Rows are points. A path goes straight from each point to the next, and from the last back to the first. The post is the endless flat space through its rows: a point in 2 columns, a line in 3, a plane in 4, and so on, so that a path can go around it. How many times does the path go around the post? Going back the other way cancels.

Post:
-0.012	0.008
Path:
0.010	0.013
0.005	-0.005
-0.006	-0.007
0.036	-0.008
0.035	0.050
-0.007	0.070
-0.039	0.015
-0.061	-0.019
-0.009	-0.045
0.040	-0.002
0.010	0.028
-0.024	0.067
-0.052	0.041
-0.045	0.002
-0.023	0.038
0.011	0.064
0.008	0.012
0.023	-0.026
-0.031	-0.033
-0.048	0.008
-0.034	0.060
0.006	0.047
Times around: 0

Post:
-0.016	0.035	0.015	0.000	-0.056	-0.033	0.023	-0.020
-0.008	-0.011	-0.018	0.007	0.048	0.052	0.004	0.035
0.028	-0.029	0.026	0.030	0.002	0.006	-0.003	0.034
0.025	-0.019	0.017	-0.040	0.091	0.068	-0.002	0.023
-0.035	-0.014	0.032	0.002	-0.088	-0.010	0.017	-0.041
-0.011	-0.034	-0.019	-0.025	-0.028	-0.012	0.017	-0.011
-0.011	-0.020	-0.020	-0.004	-0.041	-0.013	0.024	-0.102
Path (14 x 8):
-0.031	-0.018	0.028	-0.032	-0.023	0.019	0.030	0.013
0.001	-0.034	0.015	0.027	-0.036	-0.035	0.012	-0.041
-0.059	0.042	-0.065	-0.082	-0.002	-0.023	0.029	-0.024
0.006	-0.002	-0.021	0.004	0.001	-0.001	-0.006	0.003
0.032	-0.030	0.039	0.010	-0.069	-0.011	-0.003	0.024
0.017	-0.029	0.075	-0.014	-0.042	0.042	0.022	-0.002
0.030	0.013	-0.005	-0.010	0.043	-0.014	0.033	-0.058
-0.018	-0.013	-0.009	0.074	-0.038	-0.032	0.034	-0.013
0.046	-0.015	0.020	0.015	0.053	0.009	0.040	-0.030
-0.060	-0.017	-0.047	-0.016	0.036	0.003	0.041	0.019
-0.015	-0.037	-0.007	0.025	-0.021	-0.006	-0.002	-0.059
0.022	0.011	0.007	-0.037	-0.025	-0.037	0.002	-0.103
0.012	-0.074	-0.051	0.016	0.007	0.058	-0.004	0.016
0.003	-0.026	-0.019	0.022	-0.042	0.030	0.030	-0.001
Times around: 2

Post, 13 rows:
-0.037	0.085	0.060	-0.031	0.113	-0.014	-0.014	-0.031	-0.011	-0.042	0.028	-0.030	0.020	-0.012
0.019	-0.029	-0.009	0.012	-0.027	-0.017	-0.018	0.025	-0.056	0.005	-0.013	0.016	0.007	0.004
-0.008	-0.004	-0.005	-0.038	-0.003	-0.050	-0.017	-0.051	0.018	0.036	-0.033	0.004	-0.002	-0.030
0.017	-0.021	0.040	-0.043	0.002	-0.019	-0.031	-0.023	-0.012	0.010	-0.049	0.022	-0.036	-0.031
-0.022	0.011	-0.006	0.022	-0.023	0.061	-0.036	-0.058	0.012	0.016	-0.005	-0.006	0.024	-0.007
-0.009	0.027	-0.067	-0.080	-0.025	-0.004	-0.042	-0.030	0.020	0.022	-0.060	0.034	0.003	-0.076
-0.056	-0.049	0.030	-0.014	0.074	0.010	0.004	-0.017	0.012	-0.047	0.007	0.039	-0.047	0.017
0.000	0.003	0.033	-0.012	0.029	0.003	0.013	-0.038	0.019	-0.023	0.023	-0.027	0.041	-0.049
0.059	0.049	-0.025	0.021	-0.013	0.008	-0.005	0.054	0.030	0.006	0.010	0.046	0.054	-0.002
-0.043	-0.048	-0.002	0.023	0.003	0.002	-0.021	0.006	0.011	-0.060	-0.027	0.010	-0.059	0.018
0.024	-0.016	0.030	0.028	-0.030	0.012	-0.028	-0.030	0.004	0.003	-0.025	0.034	0.087	-0.011
-0.023	0.048	0.016	-0.025	0.048	0.025	0.017	0.031	-0.004	-0.017	-0.035	-0.018	0.010	0.024
-0.008	-0.039	-0.002	-0.054	-0.042	-0.005	-0.028	0.006	0.045	-0.018	0.052	0.011	0.023	-0.019
Path (21 x 14):
-0.044	-0.006	0.025	-0.025	-0.050	0.006	0.001	-0.004	0.052	0.008	0.009	-0.012	0.009	0.023
-0.015	0.050	0.010	0.048	0.056	-0.018	0.001	-0.077	0.000	-0.014	0.020	0.006	0.049	0.026
0.030	0.059	-0.027	-0.067	0.044	-0.015	-0.068	-0.015	-0.025	0.015	-0.014	0.033	0.012	0.009
-0.024	-0.027	-0.055	-0.011	-0.021	-0.029	-0.045	-0.083	0.024	-0.060	0.001	0.018	-0.033	-0.077
-0.027	0.054	0.021	-0.025	-0.020	-0.009	0.001	-0.032	-0.007	0.026	-0.039	-0.005	0.017	-0.037
0.026	-0.041	0.046	-0.016	0.047	-0.002	0.003	0.014	-0.020	0.023	0.025	0.000	-0.024	-0.043
-0.037	-0.014	0.018	-0.010	0.027	0.044	-0.056	-0.068	0.017	-0.034	-0.031	0.014	0.029	-0.039
0.012	-0.064	-0.023	-0.060	-0.009	0.040	-0.034	0.003	0.069	-0.017	-0.044	0.125	-0.058	0.061
-0.049	0.048	-0.036	-0.009	0.030	0.013	-0.034	-0.039	0.018	-0.036	0.011	0.050	0.067	-0.021
0.011	-0.062	0.064	0.006	0.020	0.023	0.023	-0.018	0.013	-0.001	-0.017	0.041	0.002	-0.049
-0.035	-0.053	-0.004	-0.008	0.036	0.035	-0.008	0.014	-0.027	-0.022	-0.023	0.065	0.006	-0.003
-0.024	0.044	0.031	0.000	0.022	-0.007	0.013	0.028	-0.022	0.009	0.034	-0.038	-0.001	0.014
-0.024	0.008	0.010	-0.082	0.028	-0.011	0.011	-0.013	0.050	-0.049	-0.002	0.010	-0.019	-0.024
-0.056	-0.003	-0.103	-0.017	-0.003	0.065	-0.033	-0.035	0.026	-0.012	0.006	0.040	0.018	-0.011
0.005	0.007	-0.008	-0.022	0.037	0.024	0.009	0.037	0.039	0.009	0.002	0.002	0.051	-0.001
-0.003	0.032	0.032	0.003	0.039	-0.008	-0.019	0.046	0.023	-0.075	-0.003	-0.010	-0.043	-0.020
0.000	0.078	0.024	-0.028	-0.020	0.005	-0.024	-0.014	-0.026	-0.009	-0.002	-0.003	0.086	-0.072
0.014	0.027	-0.029	0.029	-0.031	0.019	-0.019	-0.027	0.019	0.038	-0.006	-0.013	-0.036	-0.063
-0.004	-0.033	0.040	-0.009	-0.019	-0.017	-0.060	0.003	-0.020	0.019	0.036	-0.045	0.018	0.054
-0.021	0.002	0.037	-0.030	0.046	0.006	-0.013	0.012	0.057	0.014	-0.005	-0.050	-0.012	0.027
-0.044	0.012	0.018	-0.011	0.025	-0.041	0.013	0.005	0.029	0.020	-0.040	-0.007	0.010	-0.009
Times around: 0

Post, 17 rows:
-0.029	0.017	0.014	0.024	-0.029	0.009	-0.033	0.005	0.002	-0.036	0.001	0.032	0.035	0.076	-0.028	0.014	0.015	-0.028
-0.028	-0.006	-0.047	-0.005	-0.052	-0.006	0.084	-0.013	-0.036	-0.039	-0.029	0.026	-0.042	-0.033	0.032	-0.106	-0.014	-0.043
-0.025	0.004	-0.022	0.059	-0.038	-0.013	0.005	-0.020	-0.007	-0.012	-0.020	-0.029	0.024	-0.035	0.017	-0.008	-0.020	0.009
-0.008	0.018	-0.014	0.050	0.012	0.007	0.011	-0.041	0.059	0.053	0.007	0.069	-0.020	-0.001	0.014	0.033	-0.040	-0.010
0.016	0.024	-0.047	0.073	0.013	0.014	-0.034	-0.027	-0.047	0.007	0.000	-0.032	0.041	-0.004	0.062	-0.057	0.045	-0.012
-0.013	-0.070	-0.048	-0.018	0.040	0.064	-0.008	0.034	0.041	0.022	-0.013	-0.048	0.018	0.037	-0.025	0.011	-0.002	-0.010
0.038	-0.013	-0.026	0.009	-0.033	0.042	-0.015	-0.045	-0.016	0.024	-0.016	0.027	-0.013	0.000	-0.007	-0.042	0.047	-0.003
0.035	0.008	-0.028	0.008	0.040	0.020	0.031	-0.028	-0.009	0.013	0.023	0.005	0.027	0.004	-0.035	-0.060	0.038	-0.011
-0.001	-0.061	-0.033	-0.006	0.054	0.041	0.000	-0.056	0.005	-0.005	-0.049	0.033	0.010	0.005	0.021	-0.052	-0.021	0.064
0.034	0.047	0.032	0.013	-0.010	0.041	-0.003	-0.019	-0.030	0.032	0.005	0.032	-0.027	-0.026	0.008	0.051	0.001	-0.021
0.059	0.007	0.025	-0.018	-0.006	-0.014	-0.052	0.041	-0.035	0.023	-0.011	-0.024	0.024	0.054	-0.028	-0.023	0.050	0.059
-0.002	0.005	-0.070	0.004	-0.035	0.037	0.042	-0.020	0.066	-0.001	-0.054	-0.006	0.000	0.015	0.046	0.039	-0.045	-0.022
0.027	0.010	-0.003	0.027	-0.018	0.007	-0.041	-0.012	0.026	-0.043	-0.009	0.018	-0.010	-0.006	0.020	0.020	-0.032	0.029
0.025	-0.060	-0.014	-0.026	-0.012	0.022	-0.015	0.055	-0.019	-0.012	0.048	-0.008	0.063	0.008	0.003	-0.016	-0.027	0.021
0.015	-0.038	-0.033	0.002	0.046	0.004	-0.077	-0.057	-0.023	-0.023	0.025	0.022	0.038	-0.015	0.013	0.007	0.043	0.015
-0.001	0.010	0.038	-0.051	-0.032	0.010	-0.016	-0.003	-0.051	-0.012	0.061	-0.025	-0.022	0.021	-0.005	-0.026	0.008	0.007
0.010	0.004	-0.040	-0.004	-0.025	0.014	-0.020	0.024	0.008	0.030	-0.026	-0.037	0.063	-0.011	0.028	-0.047	-0.029	-0.006
Path (11 x 18):
-0.027	-0.020	0.005	0.012	-0.006	0.041	-0.054	0.008	0.030	0.059	-0.008	-0.025	-0.003	-0.019	0.007	-0.009	0.023	0.011
0.051	0.009	-0.044	-0.026	0.052	0.031	-0.012	-0.032	0.028	-0.003	0.030	0.015	0.013	0.045	0.007	0.003	0.023	0.026
0.013	0.048	-0.105	0.003	0.000	0.022	-0.023	-0.077	-0.007	0.044	0.059	-0.038	0.031	-0.026	0.052	-0.056	-0.024	-0.025
0.033	0.067	-0.038	0.040	0.004	0.043	0.016	-0.053	-0.003	-0.024	-0.028	-0.018	-0.007	-0.046	-0.046	-0.009	0.061	0.002
0.029	0.006	0.033	-0.028	-0.037	0.023	0.047	0.002	0.020	-0.041	-0.038	0.027	-0.044	0.001	0.027	-0.001	0.003	0.015
0.014	-0.046	0.040	-0.089	0.039	-0.028	0.016	-0.055	-0.043	0.004	0.026	0.026	0.011	0.006	-0.039	-0.064	0.082	0.039
0.008	0.031	0.001	0.015	-0.001	0.028	0.063	0.020	0.013	-0.018	-0.014	0.003	0.070	0.015	-0.037	0.013	-0.016	-0.004
0.024	0.009	-0.048	0.069	0.001	-0.019	-0.014	-0.061	0.050	0.008	-0.061	0.045	-0.002	-0.051	0.082	-0.014	-0.012	0.011
0.053	-0.017	0.040	-0.022	0.026	-0.017	-0.026	-0.015	-0.023	-0.034	0.061	0.028	0.011	0.013	-0.024	-0.080	-0.021	0.055
0.059	0.021	-0.025	0.002	-0.046	0.057	-0.034	-0.031	-0.047	-0.027	-0.008	0.015	-0.052	-0.017	0.006	-0.020	0.002	0.003
0.056	-0.017	-0.084	0.001	-0.013	0.040	-0.018	-0.015	-0.026	-0.022	0.024	0.013	0.059	-0.035	0.032	-0.054	0.041	0.021
Times around: 1
